Each row of a before or after table is a point. The points were changed in one or more steps. Then noise was added and the rows were shuffled. The steps act on columns, c1 being the first. Name the steps. A step turns or swaps two columns, mirrors them in a line or flattens them onto one, adds a multiple of one to another, or multiplies or shifts one. Angles are multiples of 10 degrees, from the lower column toward the higher: turns from -170 to 170, lines from 10 to 170 but not 90. Use the fewest steps. Two steps may share a column if one is a turn and the other turns, adds or multiplies; they go together, in the order done. Otherwise the lowest column goes first.

Before, 13 rows:
[[  0   7 -42]
 [-17   5   4]
 [ 37 -13 -59]
 [ 17  22 -16]
 [-79 -61 -25]
 [ 18  -8  12]
 [ -8  -3 -18]
 [ 10 -18  44]
 [ -1  11   1]
 [ 46 -15 -11]
 [  6  -9 -38]
 [-48  24 -20]
 [ 18   9  10]]
After:
[[ 14  17  -1]
 [ -7   3   0]
 [ -1  19   1]
 [ 12   4  -1]
 [ 28  39   0]
 [-15  25   3]
 [ 22   2  -1]
 [-38 -38  -4]
 [ 21  30   1]
 [  0 -11   1]
 [-11 -14   4]
 [-10   0   0]
 [ 32 -92   1]]
Steps: turn c1 and c2 by 70 degrees; multiply c3 by 0

Before:
[[ 56  -6  22   8 -51 -25]
 [-19  95  13  33 -10  77]
 [-48  11 -37 -18  82  21]
 [ 42 -32 -23   6  -8   0]
 [  8  -4  -3  22 -14 -35]
 [ 27  61  29 -11 -24  19]
 [-12 -13  12 -40 -32  23]
 [-11 -39  50   3  64 -23]]
After:
[[ 11  21 -40 -35 -16 -25]
 [  6   9  61 -18  84   8]
 [ 32  16   2 -24 -23 -32]
 [ 91 -11 -24  18  52  44]
 [-39  -5 -58   7 -56   6]
 [-88 -10 -18  18  -8  -2]
 [ 45   9   6 -15  17 -75]
 [-15 -11  -5  17 -24  29]]
Steps: turn c1 and c3 by -130 degrees; multiply c1 by 2; flatten c2 and c4 onto the line at 120 degrees; mirror c5 and c6 in the line at 10 degrees

Before:
[[ -2  11 -26  12 -10  20 -15  10  14]
 [ -6   1 -16  79  -1  -7 -36   5  11]
 [  1  11  95   6   2  32  -1 -13  12]
 [ -5  19 -20  32  -8  22   3  10  10]
 [  4  22  44  16 -10  17 -30 -32  -2]
 [-33   6 -24   7  -6  33 -14  11   3]
 [  0 -19 -29   9  24  22 -23  14   6]
 [ -7 -19 -38  13   0  -6   6  -1  10]
 [  7 -27 -38  26  12  33   3 -38  10]
 [  8  -4   6   8  -7  30  -1  14 -26]
 [-17   9 -36  19  15  33 -22  11  11]
 [-24  -1  18   8  -3  21   2 -13 -16]
 [  4  20   5  49  69   4  -2  10   7]
 [  5  17 -25  15  36   8 -26  -1   3]]
After (14 x 9):
[[ 14   1 -26  17  -8   5  13 -17  -2]
 [ 22  -1 -29  15  36   1   7 -21   9]
 [  7  15 -35  21  15  11  14 -17   0]
 [  3   8 -16  69   0  -5  12 -41  41]
 [ -2  -9   7 -11 -10  11  14   4  25]
 [ 20  -2   7  43  71   2  12   2  24]
 [  5  37 -21   9  -8  14  14 -12  -2]
 [ 15   5 -18  29  -7   7  11   3  14]
 [ -2  22  16  -7  -4   8 -13  -2  12]
 [-25  -7 -39  25   8  14 -41  -5  10]
 [-19   2 -29  15  20   6  17 -18   3]
 [-22   8 -34  18   3   0  -5   7  -1]
 [  9   0  93  11   5  14 -11  -3  -4]
 [ 22  -7  40  15 -13   8 -22 -34  12]]
Steps: turn c1 and c2 by -90 degrees; mirror c4 and c9 in the line at 20 degrees; multiply c6 by 0.4; mirror c7 and c8 in the line at 50 degrees

Before (10 x 11):
[[ 34  51   5  43  -5  -5 -32 -12 -19  -6   5]
 [-15 -38  -1 -18 -35 -21  23  32 -17 -23 -28]
 [ 15  19   1  39  10 -64 -23 -19 -21   2   2]
 [-43 -42 -38  12  -4   0  19  20 -11  -8 -39]
 [  6 -47 -14   5  -6  -4  47  10  -6  12 -10]
 [-32 -41  15  21   1  -4  17  17 -18 -21  10]
 [-12 -33   2  14  10 -14  41  25  18 -34 -38]
 [-14   1 -14  -7  18 -20  16  39  -5  -1   4]
 [ 27  52  13   4  31 -23 -38 -58 -32 -10   6]
 [ 11  36  20  15   2 -26 -50 -37  18  16  10]]
After (10 x 11):
[[ -7 -42   2 -13  12 -70  -1 -23 -65  -2   9]
 [ 23  14 -28 -45   7   2  19  20 -53 -18  -5]
 [  0  13  -8 -31  42  -2  45  27  55  11 -26]
 [  8  36 -16 -16  -5 -18  30  34 -53  11 -52]
 [-28 -63  -3  13  -3 -18 -33 -22 -52  -7  -4]
 [  4 -36   0  19  -8 -41 -39 -44  57  -1  13]
 [ -8 -34   7  40  24 -38 -29 -69 -97 -11  17]
 [  0   9   4   8  11 -18  22  49 -18  -1  13]
 [-10  26  11 -39  -8   9  49   9 -16  14   2]
 [ 31  20  32 -36  15   6  20  42 -29  32 -20]]
Steps: turn c3 and c8 by 160 degrees; turn c1 and c8 by -160 degrees; turn c2 and c4 by 130 degrees; turn c10 and c11 by 60 degrees; turn c5 and c11 by 40 degrees; turn c6 and c7 by -20 degrees; multiply c9 by 3

Before, 8 rows:
[[-16  14   9  -2  34 -20   2   2  30  30 -23 -32  12  11]
 [-44  34  25  39  19  -3   5 -22 -27   5  19  -4   7  -4]
 [  0   6  16 -11  -5  14   2 -17   1   2  -2 -25 -20  31]
 [-17 -39  17  43 -63  20 -27  16 -22 -44 -32 -26  27  -4]
 [ -2 -22 -49  21  -5   0  53 -51  19 -13  -8  -2 -17  10]
 [ -6  -8 -30  14 -16  13  54 -14  17 -16  14  46  10  -4]
 [ -8 -11 -20  -1  22  -3 -16 -12  -6 -47  -1  15  28  29]
 [-22  13   4  -2 -14 -18  -1  18  23 -36   6  -5 -21  15]]
After:
[[ 18 -11 -18   5  22  -8  15 -15  -1 -47  -7  29   9  28]
 [ 12  14  16 -30  10 -21  33 -39  -3  29 -18   5 -34   7]
 [ 49 -23 -44 -19 -52  -1  14  12  20 -13 -24 -18   2   9]
 [  1  13   1 -23  -3 -21 -14 -58  -2 -36   8 -21  -1  12]
 [ 18  -9 -33 -17 -57  13   4  -9  14 -17   3  18  44  -2]
 [ 16   6  16  -2  -3   8  -4   6 -11   3   3 -25 -21  32]
 [ -1 -39  27  22   4  20 -69 -44  42 -44 -24  21 -30  -1]
 [ 58  33  17  27   2  -2  19 -96  39   6  27   6  -4  -4]]
Steps: multiply c1 by 2.5; turn c1 and c8 by 110 degrees; turn c3 and c11 by 20 degrees; turn c4 and c9 by 90 degrees; turn c5 and c7 by 70 degrees; turn c6 and c14 by 10 degrees; mirror c12 and c13 in the line at 40 degrees

Before, 13 rows:
[[ -9  -3  18  -5 -10   2  16 -35  25 -17   0  25 -13  24  41  29  22  -3
    2   8]
 [  3  -9  -7  18  13 -28  11 -27  12  -9   9  10  -6  16  18  22  17  -1
    1  36]
 [-20  -6 -11  21  -8  14 -19   4  12   4 -17 -12  19  -5 -17 -46  35   0
   -4 -18]
 [  2   8  31   3 -12 -18  20  -1  36 -17 -21  -6  -9  17  22  -2   2  17
  -29  -2]
 [  1  -1 -23   6   5  -1  27 -18  21   8   4  11  -3  10  19  15 -20 -12
   23  11]
 [-10  32   4 -20  -5  -7  21 -15   0 -12 -23  14  -7  11  19  13  28   9
  -17  24]
 [ -2  -6  12   7  -7   1  12 -16  28 -11  -2 -13   2  -4  18  34  -4 -30
   18  37]
 [-12   4 -11  15 -28   3 -18  11  12 -20 -24  15  20  -1 -30  -5  21  18
  -32 -25]
 [ 16 -33 -27  21  -1  36 -23 -11  14  42  19 -38  -5  13   0  16 -20 -26
    3  17]
 [ -1 -10   5  25  16  19 -35  17  -7  17 -23   6  26 -10 -16 -13  12   3
   -4 -22]
 [ -4 -15 -32  15  26  19 -35 -19  25  15  29 -28 -28 -11  15  22 -30 -30
   16  15]
 [  2   1 -20  44  -2  32 -23  25 -11   7  24 -23  26 -14   7 -11  14  -7
    7 -15]
 [  8 -34 -22  17   8  28 -23  12 -16  -4  -3 -42  10 -11 -19 -11   6  -3
    8 -33]]
After (13 x 20):
[[ -7  11 -67  46  -1  32  -8  26 -11  15  19 -27  24 -11  -1  -1  10 -24
    8  -4]
 [ -7 -10 -59  24   3  37   6 -13  18  36  19 -39  -3  17 -47  34 -22 -37
    4  24]
 [ -2 -31  71   6  -9   0  28 -15  32   7  -4 -13   5  -5  23  13  -7  -8
   17  31]
 [ 10 -25  18  14  14 -25  10 -29  14   5   9   8  -6  12  20  11  21   7
   -1  33]
 [ 15 -16  35 -21  -6  -5   8 -13  -1   3 -25  13  -4   4  24 -28  31  22
  -15  19]
 [  8   5 -57  18 -29  -2 -21  12  13 -37 -23  15  18  -9  -1  -5  22  -6
  -32 -19]
 [ -3 -20 -76  16  25  20   4 -20  27  26  31 -24 -28  -8  -4  16 -29 -50
   15  29]
 [  8   0  88   3  -9 -19   2  -1  36   5 -19  -3  -9  17  31  -7   2  26
  -27  -8]
 [  3 -13 -55   7   6  -1  28 -15  20  21   2   9  -2  10   2   8 -21  11
   24  19]
 [-15  18 -94  18  11  29 -16  14 -19 -17  -1 -41  11  -1  -7  31   5 -17
   11 -22]
 [ -6  15 -11  27  19  16 -25  17  -8   3 -20   4  25 -11 -30   9  16 -25
   -5 -21]
 [ 21 -29  56  -1 -10   3  10 -30  25  19  -1  24 -10  13  43   8  19  12
   -1   4]
 [ 12  41 -51  22  -7  16 -13   6  15 -10 -18 -12  22 -19 -18  -2  35 -13
   -5 -11]]
Steps: mirror c1 and c14 in the line at 70 degrees; mirror c2 and c16 in the line at 130 degrees; turn c3 and c20 by -20 degrees; multiply c3 by 3; turn c7 and c18 by 50 degrees; multiply c10 by 1.3; turn c10 and c15 by -50 degrees

Before, 14 rows:
[[ 27 -14  22   5  -4 -35 -21   0  10  22  -6  12 -10   4  17  -1   8 -20
   26  10   9  -8  18 -26 -48  11  11  16  -6   2   1  30]
 [  8 -25  23  14   3 -30  15  29   0  25  11  -9 -28  27 -18  -7  31 -30
    1  24   5 -25  -7 -19 -43  31  12   1 -25  18 -15   7]
 [ 27 -36  32  63  23 -11 -21   9   1  36 -17   6 -10  14 -10  12  23 -21
   10  38  10  -1   7 -14 -17  25  12  15 -13  15  18   2]
 [  0   7 -38 -32  -3  -1  13 -28  15 -12 -18 -34 -47  12  14 -24   1  10
   -5   6  -3 -26  17  38   6 -37   2  27  -2   7   8 -12]
 [ 18 -26  12  29   0 -44  -9  -9 -22  46  18  32 -11   1 -19  -6  22 -36
   13  37  22 -33 -19 -16 -29  -2  -8  -8 -12  17  18   8]
 [ -4 -18  29  35  18 -24  -4   2 -24  23   3  13   0  46  -2  34  18 -15
   35   5  12  -6  17 -23 -29  -4  -3 -25 -13  27  -8   1]
 [  6  49  -6 -20  -1  15   5  10  -3 -29  -1  -5 -43 -34  26 -22  -7   8
    5  16  -2  21 -19  35   9 -23 -10 -10 -11   2  13 -13]
 [  0   8  13   4  -7  10  18 -25 -14 -44  10  -6  -2 -34  23 -36   9  17
  -15   2 -34   7   6  10   2 -26  11  -7  -7  -5  15 -16]
 [ 10  43   3 -23   5  14 -12   0 -25 -28  12   3 -14 -22  20 -16   6   3
  -36   5 -12   4  23  -8  44 -20   9  13  16   9  -4 -14]
 [ 14  -3 -29  -9   2  -7  21 -20  10 -14 -33 -22 -40 -15   5 -36  -2   7
  -12   3  43  -8   6 -13 -19 -20 -19   1 -12  20 -20 -23]
 [  3  45 -29 -12   2  23   9 -26 -21 -42   2 -20 -36 -28  15  -5 -21  17
  -17  -2 -43   6   2 -14  13   4  -5  -2  24   9  32  -4]
 [ 18   7  -1 -22   7   6  14  -7 -24 -42 -15  21 -18 -33  -7   5 -11  -3
   -9 -11  -7   0  -5  23   6   0  34  10   8  13  14  -8]
 [  6  18  24 -24  -9  14 -13  -1 -31 -41   7 -25 -11 -33 -15 -19 -37   0
    3   7 -19   2  15   5  17 -14 -13  10  -3   5  23 -22]
 [-10 -20  12  18  11 -25  -7   2   4  15 -23  23   1   3   6 -13   7 -35
    9  24 -15 -18   5  -1 -18  20 -21   5 -16  45 -11  14]]
After (14 x 32):
[[ -5 -36  31  63  23 -11  19   7   0  92 -18   6 -11  15 -11 -18  23 -20
   11  75  11  -2   9 -13  13  26  12 -37 -13  13  21   1]
 [ -8   8  12   4  -6  10 -31 -25 -13 -95  11  -7  -3 -34  23   1   9  15
  -13   7 -33   9   3   9 -35 -28  14   9  -6  -5  15 -17]
 [  5  40   6 -24   5  13 -33   0 -25 -11  14   4 -12 -22  20  43   6   2
  -36  11 -13   3  25  -9 -13 -20  10 -22  18   7  -4 -15]
 [-13  48  -5 -17   0  12 -24  10  -4 -46  -2  -6 -43 -35  25  10  -5   9
    4  34  -3  19 -17  37 -23 -21  -9   9  -8   0  11 -13]
 [-23 -28  11  30   0 -45  35  -8 -24  77  18  30 -12   3 -18 -32  23 -36
   13  73  22 -36 -18 -20  -6  -1  -6  -3 -14  16  17  10]
 [ -4 -26  22  14   0 -30  30  26  -1  -1   9  -7 -29  26 -19 -43  32 -31
    1  49   3 -24  -6 -17  -7  32  12  -9 -23  18 -15   4]
 [ 29   8 -37 -30  -2   1  -7 -29  15 -43 -22 -33 -48  13  15   7   0  11
   -4  12  -5 -24  16  36 -24 -34   2 -32  -2   8   8 -11]
 [ -7   6  -1 -22   7   6 -29  -5 -24 -82 -16  20 -18 -33  -6   7 -12  -3
   -8 -20  -9   1  -4  23   4  -2  32 -26   8  12  16  -9]
 [ -4 -12  23   6  -5 -35   7   0  10  75  -1  11  -8   6  19 -48   7 -19
   24  20   9  -5  18 -26  -1  11  10 -37  -5   2  -1  31]
 [ 15 -21  13  17  10 -24  10   2   2  33 -23  23   0   3   5 -16   7 -37
   11  49 -15 -18   7   1 -13  20 -21   0 -15  44  -9  13]
 [  5  20  26 -24  -6  13 -42  -1 -34 -24   7 -24 -12 -34 -15  15 -37  -1
    4  12 -18   1  16   5 -20 -11 -12 -16  -4   4  24 -20]
 [ -9  -5 -25  -9  -1  -9  -1 -21  10 -61 -33 -23 -40 -14   4 -20  -3   8
  -12   7  43  -9   6 -13 -37 -17 -18 -10 -13  20 -22 -22]
 [-22 -20  29  34  18 -26  15   3 -24  36   3  14   2  47  -2 -29  20 -15
   39  10  14  -5  15 -24  35  -3  -4  37 -15  27  -8   2]
 [ -5  45 -28 -11   4  21 -32 -26 -21 -73   2 -19 -37 -28  13  14 -20  15
  -16  -3 -42   6   1 -13  -5   4  -4   0  24  11  31  -2]]
Steps: multiply c28 by 1.6; turn c1 and c28 by -140 degrees; turn c7 and c10 by -60 degrees; multiply c10 by 2.5; swap c16 and c25; multiply c20 by 2

Before:
[[ 22 -24  -6  46  22 -42   6   9 -44   4   9 -18 -14 -23  -2   6  14  -2
   36   4  -5 -30 -23 -60 -26  -8   5 -12 -20  21  -9 -11 -21 -19  -9  -3
    0  -8  -1  34  -7  29 -38   4 -21 -23  -3  36 -18 -35  34   2  31 -32
  -11  26 -19  32  30  15 -25 -17 -40   9]
 [  5 -11  10  -6  49   5   4   1  14   5   1  19  28  35  -3 -28  -7  16
   -3  -1  -5  13  10  12  42   7 -10   5  29  24   4   2   1  31   1   6
    4  -9 -12 -51  34  -4  14  36  18  34  15   7  24  20   0 -12  -3  12
  -17 -10   3  -6 -29  17  33 -12  34 -24]
 [ 37   1  34 -12  15  26  -1  20  17  15  -4  21  26  37  -9  -7 -19  -7
  -28 -47 -22  -8  -1  19  33  -3   0  12   6  -4  18   3   7  54  21  -8
   -1  19 -13 -36  36   5  18  27  16  57   6 -24  50   4  -6 -15 -18  -3
  -35 -28  15 -14  -8  -9  31   4  24   0]
 [  0 -11  18  45  12 -27  14  11 -25 -11   9 -18 -44  -5 -25   1  19   1
   21  11  42 -36   2 -47 -17 -16 -22  -6 -21 -10  -5   0 -32 -33  -9 -25
  -28   5  12  18  -8  18 -33   8  21   1   6  34 -13  -5  49 -21  19 -17
  -15  27 -10  36  49  17 -33 -39 -15  24]
 [-22  45  15   2 -11 -47  39 -22   4  16  39 -25 -26 -34  11  -4  37 -30
   15   6   7  17 -16 -32  26 -35  13 -46 -36  33  23   1   4  22  16  21
   40  42   3 -33   3  27  19  28 -47 -17   4 -41  10  16 -25 -10 -18   0
    5 -13 -36 -21  28 -31  29 -19  35  10]
 [ 22 -23 -27  23  22   7 -12  39 -29 -29 -27  16  12  11 -39 -11  15  29
   -9 -19  -7 -26  21   1 -19  17   4  -1 -30 -30 -13 -15  -9 -10   7 -22
  -37 -21 -25 -42  17 -18 -28 -23   6  44  -7  28  26  -5  16  10  35   9
  -35   1  11  34 -16  14  19 -16  14 -15]
 [ 42 -11 -27  15  26  13 -49  19 -18 -37 -10  -6  14 -14  -4 -16 -12  34
    7 -14 -17 -30  27   7 -11 -14   2  17  -3 -27  -5  13  16  26   8 -22
  -17  -3   7 -19   8 -56 -30 -36  22  40   1  33  19  16   5 -23  39   3
  -31  12  14  19  -3  16  19 -14  19  -2]
 [ 45   2  -8   9  57  -2 -26  21  16   7 -22   5  32  22 -34  -1  -9  15
    2 -36 -25   0  29  -8  22  10 -10  18  -3 -24 -12 -22  -9  12   1 -33
  -16  -1 -19   3   4 -41   7 -25  21  44  -2  12  30  38 -13 -11  -4  21
  -27 -27  13   8 -22  -2  29  -7  33 -29]
 [ 12  22  12 -15 -22  -6  17  -3  29   9  14   5 -20 -24  32   4  22 -54
    1  -6  -2  23 -37  18  32 -24  32 -56 -50  39  23  34  25   3  48  25
    0  38  29 -38  -5 -41  23  32 -47  -4  35   3   9  24  -1   5 -21   9
   53 -31 -42   1   9 -40  18 -12  26  14]
 [ 31  -6  -6  14  35  -7 -27  24  -9 -34 -24   8   0  17  -4  -9   6  14
    4 -17 -32  -7  43   4  18   4  -1   9   8  -8   4 -43 -10  38  -3  -7
  -30  -7 -31 -27 -26 -14  -4  -1  13  36  17   4  38  18  27  -7  -2  -4
  -24  -6   4 -21  -9  18  22   9  32  -1]
 [-16  22  44  20  -8 -30  15 -21 -27   2  41 -20 -47 -39  21  31  19 -17
   57  14  23   9 -21 -22 -16 -34   3 -41 -47  18 -10   9  -4 -12 -19  -6
    2  10 -29  22  -8  13   3  16 -18 -11   4 -21 -29 -11  10  27   7 -21
   31  12 -24   3  48 -16  -3 -51 -29  10]]
After:
[[ 23 -24 -26  24  23   9 -11  30 -28 -28 -18  17  12  11 -40 -12  15  28
   66 -20   8 -25  22 -35  -9  17   4   0 -30 -30 -14 -18  -8 -10   8 -22
  -37 -21 -23  43  17 -17 -27 -23   6  44  -7  28  26  -7  15  10  -9   9
  -35   1  11  35 -15  14  19 -16  15 -16]
 [  4 -12   9  -6  51   7   5  -5  15   4  -2  19  27  35  -5 -29   0  15
   -7   0  -8  12  11   5  48   6 -13   6  27  25   2   6   0  31   2   6
    5  -8 -12  44  35  -3  15  36  19  36  13   9  24  20   1 -13 -12  13
  -17 -12   3  -5 -27  17  32 -13  34 -24]
 [ 37   1  33 -13  16  34   0   9  18  15 -27  20  27  36  -9  -6   6  -6
  -17 -47 -28  -8  -1  21  39  -3   0  12   7  -5  19   8   7  55  21  -8
    0  20 -14  29  36   5  18  27  17  58   5 -25  50   4  -6 -16 -18  -2
  -35 -28  16 -13  -9  -8  30   3  27   0]
 [ 42 -10 -27  14  26  15 -48  10 -16 -37   3  -6  14 -13  -3 -15   4  32
   34 -15 -20 -29  27 -37   5 -14   1  17  -3 -28  -6 -24  15  26   8 -23
  -17  -2   8  12   8 -57 -28 -35  21  41   2  34  17  16   4 -22 -14   2
  -31  11  16  19  -4  15  18 -15  18  -1]
 [-16  24  45  20  -9 -38  16 -13 -26   2  68 -21 -48 -41  21  31  -5 -18
  -57  13  28   9 -20 -10 -17 -34   3 -41 -48  18  -9  -8  -3 -13 -19  -6
    2  11 -28 -23  -7  13   3  17 -17 -11   5 -21 -29 -11  11  27  19 -21
   31  12 -23   3  49 -15  -3 -52 -30  10]
 [ 12  22  11 -15 -22  -8  17  12  30   9   6   5 -21 -24  32   3  16 -54
  -38  -5  15  24 -37  25  55 -26  32 -57 -50  37  22 -17  25   1  48  25
    1  37  29  15  -6 -41  24  33 -46  -4  34   2   9  24   0   6 -14   9
   53 -30 -41  -1   8 -39  19 -12  27  14]
 [ 21 -25  -3  47  23 -55   6   7 -45   2  38 -19 -13 -23  -1   6  12  -2
   12   5   8 -30 -24 -42 -38  -7   5 -13 -20  22  -8   3 -22 -19  -8  -4
    1  -9   0 -23  -6  29 -38   4 -21 -22  -3  35 -19 -34  34   1  54 -32
  -10  25 -18  31  30  14 -26 -17 -40  11]
 [-21  44  15   2 -13 -62  38 -22   3  17  27 -26 -24 -35  11  -3  20 -29
  -93   6  32  16 -15  11  31 -34  12 -47 -38  33  24   4   3  23  17  21
   39  42   3  28   3  28  20  27 -45 -16   4 -40  11  17 -25 -10  36  -1
    6 -13 -37 -22  28 -32  29 -19  35  11]
 [  0 -11  18  45  11 -34  14   6 -24 -11  23 -18 -43  -6 -25   0 -20   1
   -3  10  42 -37   2 -26 -19 -16 -21  -6 -21 -12  -4  -3 -33 -33  -8 -25
  -30   5  13 -15  -8  18 -35   7  21   0   7  35 -13  -6  49 -21  41 -18
  -16  27 -12  36  49  18 -34 -39 -15  24]
 [ 30  -6  -7  15  34  -9 -27  19  -9 -33  -4   7   1  17  -4  -7  28  13
   71 -17 -17  -7  44   3  -1   4  -2  11   8  -6   3  29 -11  40  -2  -8
  -29  -7 -31  44 -25 -16  -4  -1  13  36  18   4  39  18  26  -8  -4  -3
  -23  -6   5 -21 -10  18  23   9  32  -1]
 [ 45   1  -8   9  57  -3 -26  14  15   8  -7   4  32  24 -34   0  12  14
   64 -36 -22  -1  29   3   2   9 -11  16  -2 -24 -11  29  -8  13   0 -36
  -15  -2 -18   8   4 -41   6 -24  20  44  -3  12  29  37 -13 -12   8  20
  -27 -28  14   9 -22  -2  28  -8  32 -28]]
Steps: multiply c6 by 1.3; add 0.3 times c55 to c8; turn c11 and c19 by -70 degrees; multiply c19 by 3; turn c17 and c21 by 50 degrees; mirror c24 and c53 in the line at 140 degrees; turn c32 and c40 by -150 degrees; turn c25 and c32 by 40 degrees
